Rows are points. Examples show where two turns around zero, p and q, send a point. Where does a point land after both, in the order given? Backwards means that the second turn is done in reverse. Each puzzle has new turns, and all numbers are rounded.

Turn p:
[-19   8  -8] => [ -9  15 -14]
[36  5 -2] => [ 32 -13  11]
[10 13 37] => [ 3 13 38]
[-27 -25 -27] => [-26 -13 -35]
Turn q:
[ 13  -5 -15] => [  8   0 -19]
[ 23 -18  18] => [ 31 -14   7]
[-56   4   3] => [-51 -10  21]
[21 20 -5] => [14 25 -7]
Where do these land?
q, then p backwards: [-18  14  23] => [-2  0 32]
q, then p: [10  5 28] => [ 9 -1 29]
p, then q backwards: [  4 -28  -6] => [-13 -25  -4]
p, then q: [-12  19  20] => [-6 21 20]
p, then q backwards: [ 33 -25 -19] => [ 11 -44   5]
p, then q backwards: [-18  15 -46] => [ 25   3 -45]

Turn p:
[  3   6 -12   3  14  11] => [  6   2 -14   2  10  13]
[-21   6 -29 -33 -35  -5] => [-51   5   1 -22 -18  15]
[ -5  14 -20 -23 -16  23] => [-20   6   2 -14  -4  36]
[ 40  23  26 -48  44  34] => [ 33 -12  28 -33  63  34]
[ 48 -14  11  31 -26 -11] => [ 45  16   2 -18 -37 -22]
[-15  -8  -1  22   6 -30] => [ -7   2 -14  18  -4 -33]
[ -3 -25  26  20   3   0] => [ 19 -19  10  21 -11 -18]
[-29  14  -2  14 -17 -12] => [-25  19   2  23 -12  -8]
[-19 -16   2  13  28 -10] => [ -1 -19 -16  24  13 -18]
Turn q:
[ 42 -21  -1  -9  20  -2] => [ 48 -13   0 -12  -1  10]
[-15  41   8  12  -8 -21] => [-17  29 -18  22   5 -25]
[ 23 -21 -11  13  -7 -12] => [ 16 -30 -17  -2   3  -1]
[-10   1  19  12  -1  10] => [-8  0 14 21 -2  1]
[ 21 -17  13 -14 -10 -28] => [ 24 -16  -3 -10 -16 -28]
[-29  12   2   8  10 -24] => [-17  13   4   5  24 -25]
[-32   6 -30 -23  -4  78] => [-46  18  20 -24 -15  70]
Where do these land?
q, then p: [-14  19 -35 -21   0   4] => [-32   3   1  -6  22  26]
p, then q backwards: [ 37  11   2  28  -8 -15] => [ 25  23  11 -28  13 -19]
p, then q: [-35  12 -22 -29  11 -19] => [-31  12  25 -14  35  -4]
q, then p backwards: [40 -8 35 16 17 17] => [ 8 -8 31 35  5 37]
q, then p: [ -9 -37   3  34  10  15] => [ 27 -39  -1  24  -2  -5]
q, then p: [ 25  17 -15  18  -3  -7] => [  6   9 -34  -9  -4  12]
p, then q: [ 10 -32  29  15  11 -10] => [ 29 -31  -9   3  -1 -23]
p, then q: [-43  25  -7  -5 -10   7] => [-37  11  15  25  17   9]
q, then p: [-10  -5  11 -55 -28   8] => [-36   8  45 -18 -20  -1]
